Every row gives one point. Any point is a mix of the corners, with weights that add up to 1. It lies inside the corners' shape when no weight is negative. Is each point inside? If not, which corners have a negative weight?

Corners:
(1): [ 33 -49  60]
(2): [-41   2 -31]
(3): [ 37 -17  -8]
(4): [ 8 42 -4]
Points:
[-25  20 -44] => outside (1)
[ 24 -56  45] => outside (4)
[28 -4 -6] => inside
[12 21  5] => inside
[  1  29 -36] => outside (1)
[ -5   4 -14] => inside
[17 -3 22] => inside

Corners:
(1): [ 24  -4 -13 -13   5  17]
(2): [ 25   5 -38  17  13  -5]
(3): [ 16 -26  32   5 -18   9]
(4): [-60  38 -24   8 -35 -12]
(5): [ -3 -41   0   7  33  21]
(6): [-35  14  33  17  13 -15]
(7): [ 20   1   1  -6  -4 -36]
Points:
[-7 -2  4  9 -6  4] => outside (7)
[ 8 -4 -1  0  3 -2] => inside
[ 23 -11  -4   1  -6  -5] => outside (6)
[  1 -15  38   0   4  -2] => outside (2, 4)

Corners:
(1): [-21   0  -5 -16   7  12 -13  23 -11  22  15]
(2): [ 11  24  -2  -6  13 -32   4  12  -1 -12  26]
(3): [-10  15  -6   6 -10  -2 -24   0  -8 -17   0]
(4): [ -7  16  17   0 -38 -14  20  11  10   9  14]
(5): [  1  -1 -13  60  19   0 -24  20  14  40   1]
(6): [-18   9  11  -5  -9   8  22  24   1 -19 -26]
(7): [-32   0  15  -9  -7  -6   2  -4   6  22   6]
(8): [-13  -9   7  26 -15 -12   3  -5 -20  -5  -1]
(9): [ 25  -9   6 -25  14  -6 -13 -14 -19 -28  18]
(10): [ 17  24 -19 -36  21   2  29   2  -4  -6  -5]
(11): [ -4  29   2   9  10  16  22   3  -3 -15  -1]
(12): [-23   4  36   4 -19  -8 -14  15 -17  20  -8]
Points:
[-6  4  4 15 -5  1 -1  8 -8  4 -3] => outside (2, 7)
[ -9  -2  -4  20  15   7 -20   3  -5  25   3] => outside (2, 4, 6)
[  2  17   3 -10   0  -9   5   7 -10 -17   9] => outside (5, 7)
[  7   8   6  -4   5  -7   8  -2  -4 -10   4] => outside (1, 3)
[ 0 13  2  2  0 -4  5 10 -5 -2  3] => outside (7)
[-11   7   4   4  -3   6  -3   2  -8   5   0] => outside (2, 6)
[-9 13  1 -4 -2 -2  7 10  0  6  2] => outside (9)

Corners:
(1): [ 13 -28   6 -14  60  -6  -8   2  28  -8  -4   1  17  58]
(2): [17 13  2 42  2  7 10  2 -9 -5  1 21 15 15]
(3): [ 19  19 -32 -21 -20 -23 -10  -2 -12  -1   0   6  -2 -26]
(4): [ -1 -26  -9   2 -22   6  19 -14 -13 -14  25  -8 -21 -11]
(5): [ -2  38 -21 -24  -4  12   5  14  14  10 -22  27  28 -15]
(6): [ -8 -28   8  -6   5  -3 -15   2  -8   2  21  -9 -17 -10]
(7): [ -7  -6 -10 -12   2 -12   0   1   6 -13  10 -29  11   7]
(8): [ -8 -22  -4  -5 -19  -9   3 -29 -14  20  19 -25 -12 -15]
(9): [ -4  22   5 -24  -4   8   1  -3  -8 -15  11  11 -14  -6]
(10): [ -4 -31   6 -24  16  13  -3   6 -12  -1  22 -12  -1  36]
(11): [-12 -16  11   0  16   7  -4  -2 -10 -12 -14   1  22  -1]
(12): [-10 -18  18  37 -18 -24  -2  -1  -5 -15 -29 -13 -14  -6]
(13): [ -2  -5  -9 -23   9 -35  18   7  -5  -2   7  -3 -10  -2]
(14): [ 25 -10  11  28 -14  12  25  -1 -21  -3   6 -17 -16  -8]
(15): [-12  -5  13 -22 -14  11  -6  -8   6   6   0  16  48 -15]
Points:
[ 3  3 -6 -7 -1 -1  5  0 -7 -1  0  6 -4 -5] => outside (7, 15)
[ -4  -9  -7  11 -40 -17  11  -4 -18   3  -7 -17  -5 -47] => outside (1, 2, 9, 10)
[  0  -4  -2   0  -9  -1   7  -3 -10  -1   5  -6  -1  -9] => outside (1)
[  2  -1  -1 -10  -1  -2   2   0  -8  -5   8   0  -5  -1] => inside
[ -5  -3  -6 -16   5  -4  -4   3   2  -2   2   0   8   3] => outside (14)
[  9 -10  -2  19   6 -11   1  -6   3  -5 -10  -5   0   4] => outside (9, 10, 13, 15)
[  6   8 -15 -25  -7  -7   3   4  -4 -10  -2   1   2  -9] => outside (2, 6, 8)
[ -2  -6   3 -10   7  -4  -3  -1  -1   0   1  -2   6   6] => outside (4)

Corners:
(1): [ 55 -13   9  -3 -11 -17 -10  35  -4  22 -19  12  22  -1 -33  -3 -27  23
  -3 -18]
(2): [ 32  -9 -17  12 -40  12  14 -24   6 -48 -21 -31 -25 -20  15 -11 -45  23
  16  33]
(3): [ 50 -33   7  20  22  -7 -12  30   1   0  26  45  15   6 -14  40  -2  22
   2 -15]
(4): [  9 -26  15 -35   2  32 -15 -41 -13 -17 -50  -6 -13 -13  22  -4  10 -27
 -10   8]
(5): [-11 -49  26 -15 -22  51  15 -25 -10 -12 -36 -11 -17  -9  10 -22  16  -2
  15   3]
(6): [  1  12 -11   2 -19 -28 -11  -8 -23  10  39  26  19  21 -49  18 -15  16
 -17 -24]
(7): [ 19 -27  23 -13   6 -10  -2  24  11  -3 -27  22   7 -12  19  10 -36  28
   4  18]
(8): [ -8  36 -15 -19  25  -8  45  -8 -19  18  28  22  10  51 -33 -14  21   9
   6 -45]
(9): [-22  34  -8  21  12  23  27 -34  -4  29  13   8  20  26 -26 -12   8  16
   2  -8]
(10): [-20  -2  -6 -14 -19   0  33 -14 -15  24  20   3   0  26 -18 -17   3  -4
  46  25]
(11): [-27 -31  16  -5  13   0  -1 -24 -14 -11 -25 -19  -3 -24   4  -4  -3  -3
  14  14]
(12): [  7   0 -15  26  14 -34   1  11 -10  46  51  14  -6  20 -19 -16 -14  16
 -30 -35]
(13): [  3   8 -35 -17 -32  15   7 -11  13 -33 -17 -23 -42 -51   4  21 -30  15
   9  21]
(14): [ 18 -39 -34   0 -60  -8  11  -1  24 -21 -35 -23  -5 -32  13  15 -21   4
 -19  14]
(15): [ 20 -30   0  17  -9 -17 -35   5  -3  -3 -29  25   5  15  -5  13 -41   5
   0  -4]
(16): [ 37 -24 -18   1 -36 -10 -14   9  23 -37 -15  19 -15 -26  17   3  -8  15
  27   5]
(17): [ -7 -11   8 -20   3  30  -8 -12  17  -6   5 -21  17  30  13   7   4 -17
   8  -8]
(18): [  2   6 -22  15  25 -35 -11  12  -3  23  12   8  -5  42 -43   1  19  16
 -34  17]
(19): [ 44 -32 -14  -4 -27   5 -39  24 -19   7 -27 -11  -4 -15  25  37 -20  39
  10   9]
(20): [-20   5 -31  -7  20   7   6  -9 -16   1  14  35  10  29 -13 -46  15  16
  11  -2]
(21): [-26  38 -21  26   4   6  22  13 -16  22  26  28  34  12 -14 -11  20   8
   5  -6]
Points:
[ 2 -9  0  4  0 14 10 -2 -4  8  3  5  7 -3  1  0 -5 11  9  4] => outside (6, 8, 15, 16, 18)
[ 13 -25   1  -7 -12  10  -8 -10  -2  -8 -20  -2  -7  -6   3   0 -11   5
   2   6] => outside (8, 21)
[  1  -5 -10   1  -5  -8   2   3  -3   9   1   9   4   9 -11  -2  -6  12
  -1  -6] => outside (2, 3, 4)
[ -7  -4  -2  -3  -3   4  11 -11  -4   2 -10   0   3   5  -8 -12  -8   6
   0   5] => outside (3, 16, 19)
[ 10 -14  -8  -2 -13   2  -3  -5  -6  -5  -5   2  -3   2  -5   0  -8   8
   3  -1] => outside (7, 9)
[  1 -19   0  -4  -3   1   0  -6  -4  -5 -16   2  -1   5  10  -8  -8   4
   7   7] => outside (1, 3, 6, 9, 13)
[ -6  -4   5  -9  24  -5   1  -5  -9  14   4  14   2  20 -23  -8  -1   7
  -4  -4] => outside (2, 14, 16, 19, 21)
